Rows are points. The window is the flat piece filled in between its corners: a triangle in 3 columns, a solid with four corners in 4, and so on. A path goes straight from each point to the next, and from the last back to the first. List the points from which the path goes on through the window.

Window:
[[-14  15 -35  -6]
 [-15  -9   4  -9]
 [ 60 -18 -10 -13]
 [-19  14  38  -5]]
Path:
(1): [ -8  12 -20  12]
(2): [-10   9 -19 -33]
(3): [-22  12  24 -36]
(4): [-9  5 20 17]
(5): [ 24 -14  15  25]
(6): [ 25  -7  18 -44]
(7): [ -4   2 -11 -40]
(8): [ -3  -1 -17  30]
Through the window after points: 1, 3, 7

Window, 6 rows:
[[ 33  42 -45  16 -47  22]
 [ 44 -35  30  14 -27  18]
 [-22 -11  21 -50  14  -4]
 [ 58 -18  -3 -18  40  -4]
 [ 19 -34 -18 -22  15  -5]
 [-33  33 -42 -13  45 -21]]
Path:
(1): [ 19 -24  18 -11  13 -20]
(2): [ 11 -29   7 -19  34  31]
(3): [  0 -17  13 -16  15  41]
(4): [ 10 -11  12 -19  -6 -19]
(5): [-15  35 -42 -27  32 -39]
(6): [-23  27 -47 -20  46  -1]
(7): [ 19  -2 -18  -1  -4  50]
(8): [ 46  -5 -11  -5 -32 -29]
Through the window after points: 3

Window:
[[ 13   2  12   1  36 -60   3  -3]
 [ 14  51   1  12  42  36  24   5]
 [ 13 -20  -6  -6  25  20 -15  14]
 [-38   0  16  54   0   6  12  -2]
 [-26  -7 -20  41  13  -5 -12   4]
 [ -5 -29 -25  17   8   6  17   5]
 [ 29 -22 -11  -7 -13   9 -16  16]
 [-10  -9  10 -27 -25 -11 -11  18]]
Path:
(1): [ 11 -10  -9   6   9   7  -2  28]
(2): [-15  -5  -2  37  12   8   7  47]
(3): [-19  -4  -7  28   3  17  -2 -11]
(4): [-17   2  -1  22  24  -2   0 -27]
(5): [-17   1   1  26  27  -9  11  14]
(6): [-10   2  -7  22   7  -5   6  51]
(7): [ -8  -2  -8  16   5   3  -3 -21]
(8): [ -2 -15  -6  -8  -5  23 -13 -18]
(9): [  4 -14 -12  14  -8  13   1  52]
(10): [  4  12   3  18  25 -14   8  25]
(11): [  5  11  -5   3  28   0   1 -26]
(12): [  7 -17  -6  -8   3  17 -11 -29]
Through the window after points: 10, 12

Window, 9 rows:
[[-10  10   0  12  13 -19  33  -2  -2]
 [  6 -12 -10 -16 -11  25  19   2   6]
 [ 60 -32  50 -21  -3  20 -36  14  12]
 [ 45  10 -33  15   5  13 -11  21  -1]
 [ -5  19 -13  -4  17  16 -32  -2   6]
 [ 52 -23  33 -43  -8  -6 -54 -38   3]
 [ -6 -19 -22  32  -2  -7  -3  10   0]
 [ 13 -17 -21  -7  37  10  -2  -6   7]
 [ 56 -20  44  12 -11  24 -32 -33  12]]
Path:
(1): [ 32   2 -27   6  -1  -4  -9   7  32]
(2): [ 17  -5 -11  10   8   8  -5   8  24]
(3): [ 12 -12  -5   5   8  19   2   6 -38]
(4): [ 40 -20  28  -8   6  21 -19   7 -25]
(5): [ 50 -11  13   0  -9   8 -27  -4  48]
(6): [ 45 -16  25 -20  -7   1 -32 -23  22]
(7): [ 40 -21  28 -20  -2   7 -42 -26 -17]
(8): [ 31 -24  16 -13  16  19 -13  -4 -28]
(9): [ 31 -14   5  -6   7   7 -22   9  50]
(10): [ 26  -7   6   7  -3   3 -23  -8  37]
(11): [ 20  -8  12   7   5  24 -23 -15 -24]
(12): [ 20   3 -14   8  14  22 -16  -6 -41]
Through the window after points: 4, 6, 8, 10

Window, 11 rows:
[[-15  21  42 -32   5 -24 -10 -52 -12 -31 -24]
 [-14  -2 -16 -13 -57  59  25  49  12   8  52]
 [ -4  30  38   3 -58  -4 -13  33   7  29  12]
 [ 44  27  17 -41  37 -24   7 -41 -11   9   1]
 [ 22 -14 -26  -7  -5 -52  14 -28 -14   6   4]
 [  4  16 -41   4 -48  43 -20   8  -7  39   9]
 [  1  -6   2   3 -41  21 -49  18  40  34  35]
 [  7  12 -15  19  59 -35  18 -25 -19 -16 -20]
 [ 31 -26   2  -1 -17  23 -55  15 -36  23   8]
 [ 40  24 -22  -4 -37  37 -40  21  -8 -35  15]
 [-27  38   6 -54 -14  -8 -25  29  -1 -15   1]]
Path:
(1): [ 15   4   8 -13 -29  -3 -20  12   6  15  -9]
(2): [ 25   8   3 -23 -10   9   6   2   3   9  -7]
(3): [  7  30   0 -14   1  -5 -23 -22 -27  17  52]
(4): [-13  39   1   2 -17   2 -36 -12 -26  -4  54]
(5): [ 23   2  10 -19 -22   8 -15   3  12 -11 -23]
(6): [ 18   7  17  -8 -12 -14  -4  13  15 -18 -17]
(7): [-13  20  16  -8   3 -12 -18 -23 -32  11  38]
(8): [  9  23  -9   0   3   2 -28   4 -34   1  51]
(9): [ 13  -9  -7 -22 -30   7   5   5  10   2 -60]
(10): [ 14  -6  -8 -27   6  17   7   5  27  -3 -51]
(11): [ -4  29   3   0 -12 -11  -7 -11 -38  -4  40]
(12): [  1  16  -1  12  -2  -6 -35 -15 -32   9  43]
Through the window after points: 2, 4

Window, 12 rows:
[[  7  -5 -27 -39  25  15   9   5 -16  11  -6  -2]
 [ 15  17   7 -13  19  13 -27 -11   0 -16   1   6]
 [ 28   9  -7  29  10  19   4  -4 -17 -18  -4  -8]
 [-36  20   1  14  27 -60  19 -13 -12  29 -18 -19]
 [ 25  25  29   8 -36 -15 -15 -10  -1   0 -23  -5]
 [-11 -27  46 -13 -12 -14  33   1   4 -16  14  -5]
 [ 20  -9 -14  -9  34  10  24  -1  42  20 -38  -1]
 [ 25  49  19  15   7  12  28  22  18  16 -21 -12]
 [ 26  29 -35   6 -19 -42  12 -38  -1 -12   8  -5]
 [-37 -21 -13 -22  19  30 -32  -3  22  12   8   4]
 [ 17  -8  33 -27 -14 -16 -10  51  19  14  19  -3]
 [  5  -6  16  16  29  17  15 -34  -2  25  -5  -3]]
Path:
(1): [ 5  2 15 -1 -4 -6 14 13  6  9 -1 28]
(2): [ 12   3   0  13  15  10  13  -8  -1   6 -10  11]
(3): [ 18   0   7   5  20   9   3 -18   5   6  -6 -30]
(4): [  9   4  14 -12   9   0  -5  -9   4  -8   3 -21]
(5): [ 4  6 13 -5  7 -1  0 -4  1 -7 -1 17]
(6): [ -6  10  -9   9   6   0  16  -9 -13   8  -7  46]
(7): [ 11   2  -2  -8  17   2   4 -37   8  -1 -12 -53]
(8): [ 12  11   2  -9   0 -14   9  -6  11   2  -3 -41]
(9): [  6  12  -9  10  -5 -12  20  -3  -4  12  -4  37]
(10): [-13  -1  20   1   1 -22  22   0  -3   5  -3  14]
(11): [ -1  -2  18  -9  12 -17  15  -9   9   1   0 -54]
(12): [ 11   0  -3 -19  15  -1   2   1   5   1  -2 -46]
(13): [ 4  6 -5 -7 13  0 14 10  3 14  3 31]
(14): [  3   8   4  15   1 -19  23   8  -3  13 -17  26]
(15): [ 13  12   5  -4   0 -11  16  -4   9  11  -2 -36]
(16): [ 14  -4  18 -11   6  -1   3  10  10   3   3 -25]
Through the window after points: 2, 4, 10, 16

Window, 14 rows:
[[-26  -5 -34   6  21 -13   7 -13  29 -31  19  37 -17 -18]
 [-27  -1  33 -19   7 -12 -22  -1  15  -2 -40  -4  18  13]
 [-39  45   7 -25  -1   7   6 -15  19  33  23  -1  -2  17]
 [ 10  -3  23 -17  11 -12  -6 -19  20   5  17 -33  21   7]
 [ -7 -16  21  13  27  -1 -49  11 -10  33 -19  21  -4  13]
 [-24   0 -38 -10  -3  19   3 -29  15  -3  -1 -22 -42   5]
 [ 46 -25  20   6  -9   0   9  -3 -43  34 -19  39 -21  10]
 [  3   4  23 -11   6 -34 -13 -13 -50  -4  12   3  10  11]
 [-47  39 -23  -9 -20 -22  -8  16  14   4   8 -29  27  11]
 [  8  32  56   5  -1 -27 -10   3   3 -13  -5 -26   1   1]
 [ -4 -31  13  -2  -4  15  19  -3 -18 -30  38   2  -9 -10]
 [-18  10 -43 -43  30  12 -26  26   2 -39  15  -9  15  -2]
 [ -2 -20  43 -15  26 -40 -10  16  -3  29  -4  13 -19  -5]
 [  2 -28  17  -2  60  22  19  -1 -24  22  -8  -6   3  -3]]
Path:
(1): [-5 -5 14 -7 23 -3  1  3  4  1  7  3 -8 22]
(2): [ -4 -19   8 -10  35   7   5  10  -6 -15   5   8 -16  37]
(3): [ -2  -2  17 -10  17  -1  -9 -11  -4   4   2   2  -3 -17]
(4): [ -3   3  18 -13  -8   1 -21 -12 -24  17  -2  -4   1 -27]
(5): [ -6  -5  18  -5  25 -22   7  10   3  -5   2  -8  -3  52]
(6): [-16   8   2  -4   2 -13   0  -1  14   1  10 -10  -6  33]
(7): [-15  11   1 -23   9   3 -11 -16   1  12   7 -13  20 -39]
(8): [-14   4   7 -10   2  -7 -12   1  -7   4   6  -5   7  -9]
(9): [-15   1  10  -9   3 -17   3  -1  -6 -10   9  -6   3  21]
(10): [  2 -17   9  -4  26 -18  10   9   8  -9   1   0 -10  47]
(11): [-10   4  11 -19  12  15 -15 -23 -14   3   9  15  -4 -42]
(12): [  2 -14  20 -10   1 -11 -17 -19 -15   1   0  -2  -4 -59]
Through the window after points: 6, 8

Window (14 x 14):
[[-27  43  17   4  33 -27  -6   5 -46 -10  -1  60   0  10]
 [-14   6  22  47  33  -8 -22 -28 -34  -1  10   7  26 -31]
 [-36  58  40  10   1   3   5  13 -35 -17  31 -14  26   7]
 [ 19  18 -31   4  36 -14  43  21  33 -28  21  33  10  18]
 [ -9  -8   9  -2 -22   8 -14 -34  10  28  13  -9 -37  21]
 [-20  11   6  -3  10 -49   6 -21  11  22 -16   3   4  20]
 [ -7  14  25 -32  -8 -23 -15 -13  -6 -12   3 -19 -21   4]
 [ 18  10 -10  20  -8 -15 -35  10  22  -3  41   8 -16   1]
 [ -4 -37  -8  23 -15 -23  22  28  -5 -25  10  28   3  23]
 [ 19  57  14  16 -21   8  25 -10 -11   0 -12  12  19  12]
 [ 17 -40  33  10  13  -3 -15  10   2  22  29 -16  19  -3]
 [ 18  23 -18  22  45 -16   4  32  -9  12  18   6 -10 -31]
 [  7  42  30  -7 -34 -21  53 -27  -9  -1  27  -4  12  24]
 [ 29   9 -42  18  51  -7  13  12 -29  12  19  10  47 -10]]
Path:
(1): [  4  38  11  33   9 -25  20 -19 -12  -6   7 -18 -16  47]
(2): [-16  26  23 -18 -10  -6  16   7 -12  -2  28  17  33 -15]
(3): [-27  13   4  -3  -5  -2 -23  -4  -1  -9  -3  30  31 -39]
(4): [ 17  16  23  31  15 -22  16  -7 -16   8  25 -17 -29  37]
(5): [ 24  12  21  26  19 -20  -8  -5 -22  -6  11 -18 -12  35]
(6): [ -7  31  -3 -11   6   7  13  -6  13  23  21  17  21 -29]
(7): [  2  -3   2   6  -4 -14  -3  -1   7  12  22  -1   9 -14]
(8): [ 19  15 -13  22  24   0   8 -10  -8   6  10 -17 -10  27]
(9): [ 16   9   9  24  27 -16   0   2  -7  -5  17  -4 -10  20]
(10): [ -1   2  -4   1   2 -15   4  -2  -2   3   8  16   8 -11]
(11): [ -9   1   2  -4  -8  -9   3   0   4   2  19  27   8 -16]
(12): [ 10  10  19  23  16 -12   1  -9 -25  -5   5 -31   3  47]
(13): [ 20  34  26  24  12 -19 -16   7 -23   4  15 -17 -11  54]
(14): [ -5   5 -19 -13   3 -12  46 -11   7  -3  18  24  25 -40]
(15): [ -9   1   4  -2 -15 -14   8  -5  10   4  28  26  16 -21]
(16): [ 24  11   3  34  32  -7   3  18 -13   2  16 -10  -5  30]
Through the window after points: 1, 13

Window, 14 rows:
[[-29   0  29  33 -20 -17  60 -19  -8   5 -38   9  10   1]
 [-23 -17 -11  15 -38  -7  48   4  22   4 -27  34  13   1]
 [ 40  15 -24 -29   4   1  -3 -31 -13 -13   2 -40  24  -8]
 [ 11  33  -1 -13   6  18 -38  -6  -8 -33 -18 -28  30  10]
 [ 46  33  -9  -7  25  42 -16 -16  -5 -24  12 -21  -5  -4]
 [-12  -7   6  34  -8  -8  26  -3  15  38  -6   7  33  15]
 [-21   9 -35  45 -12  17  29   1   3   5 -24 -28  19   7]
 [  8 -15  -7   2  20  33  22   1  -6  -3 -30 -16  35   3]
 [ 10 -16 -25  24  -8  39 -23 -35 -17   0 -11 -14  22 -10]
 [-24 -32   7 -15  22 -38  23 -26  17 -19   7  -2 -21  10]
 [-39   9  -7  10 -11  16  34   1 -23   9   3   6  30  -5]
 [-38 -35  33  15 -32 -38  52  29   3  18 -16   1 -16 -11]
 [-21 -13   5 -34   3  -1  14 -33  24  24 -18 -14 -27   3]
 [-13 -19  -9 -23  26 -48  12 -13  -4  21 -26  17 -42  -1]]
Path:
(1): [-22   4   5  10  13  -9  23 -11  31  -4 -19   0  18 -41]
(2): [-16 -12  -2  10 -11  -4  28  -7  -7  11  -5   3  10  20]
(3): [ 24   0  -2 -11   1  17   2 -12 -15 -11   1  -6 -16  37]
(4): [  2  23  -7   7  19  13   0 -13  12  -8 -10 -18  24 -37]
(5): [  7   0 -11  -2  13   5  13 -13   4  -7 -18 -16  24 -24]
(6): [  8  -8  -6  -8  -9  15  16 -12 -24   4  -8 -17   9  42]
(7): [ -9 -17   6  -2 -10  -7  19 -23 -12   3 -11 -11 -15  43]
(8): [ -5  -8  -5  -3  16 -16  18  -8  34  -8 -18  -6   9 -41]
(9): [-22  -9  -2  15   7   1  16 -23  15  -1 -20  -4  13 -31]
(10): [  9  -9   1  -7 -14   1  20 -12 -25  10 -14  -8  -8  47]
(11): [ -3  -4 -14  -3 -12  19  21   0 -32   4 -22 -15  15  48]
(12): [ -4   4   4  12   6   5   5 -15  22   2 -16  -3  17 -48]
(13): [-26   5  -8  15   9  -3  21  -6  12   0  -7 -14  23 -31]
(14): [  2 -11 -17   2 -18   7  23 -14 -21   1 -15  -7  -7  49]
(15): [ -1 -21  -6  -1 -16   6  17 -11 -20   7 -12  -4   2  41]
(16): [-13  -1  -4   2   3  -3  17  -1  13   4 -12 -14   9 -28]
Through the window after points: 1, 3, 5, 9, 13

Window (14 x 14):
[[-18   2   6  -2  25  16  -9  -3 -28  -6   1   0  17  11]
 [  0  10   1 -12  -8  -1  -5 -18 -12  15   3  15  12   7]
 [ 12  28  21   4  18   3  -6  -5 -13  22 -11 -20  -7  -7]
 [-23  -8  24  16   3   1   4  -4 -27   0  -4   5   3  -7]
 [  5  23 -18 -17   5 -10  13  28 -21 -17   4  13  -2 -20]
 [ -5   3  26 -27   8   1   7  -2  -5 -12   0   7 -15 -11]
 [-21  18   3   8  22 -19  -5   4   9 -13   0  12  10 -18]
 [ -6  11  14  -7 -22  13  19 -16   7 -12   2  -2  23   8]
 [ -4 -18 -60 -32   9  12  -8  49   6  19 -44  -4   8  21]
 [ 17   4  13  -2   6  -1  11 -24  -9 -21 -16   2  -4 -15]
 [-10   0  -1 -14 -15  -1  22 -38   6  -4  14 -16  23 -15]
 [-12  10   2  -2   0  -4  20 -23   6  -8   8   0 -15  12]
 [-27  24 -22 -17   6   0  14  -1 -13  -7 -27   9  19 -19]
 [-15  23  -2  12   3  17 -29 -13  -4   5 -10 -13  -2 -18]]
Path:
(1): [ 12   8  -5  -2  -7 -26  -9  14  -8 -20 -19 -19 -10  20]
(2): [-10  11   5  -2   0  -6 -15  -8  -4  -6  -8 -12   2  -1]
(3): [-11  14  -4   0   9  13   8   0   0  -1  -5  11  10 -14]
(4): [  8   9  -1   1  29  21  -6  10  -1   6  -9  10   5 -16]
(5): [-17  20   0   0  -9  -2  -8 -16 -12  -4  -6 -13  -1  -7]
(6): [-15   5   7 -20  -4 -19 -26 -10   0  -3  -3 -16   7  25]
(7): [ -9   3   4   0   6  10  16  -2 -15   1  -6  12   3 -17]
(8): [ -4  20 -17   2  15  22  22  -4 -12  14 -14  18   5 -17]
(9): [-23   5   9 -19  -7 -24  -9   1 -11 -22  -5  -7  13  -2]
(10): [ -5   8   2 -12  -3 -18  -9   0 -16  -6  -6  -7  -8  -6]
(11): [ -7  14  -3  -2   9  18  23 -13  11   3 -10   8  15 -12]
(12): [-22   4  10  -8  18  20  17 -11 -15  13   1  18  15 -22]
Through the window after points: 2, 4, 6, 8
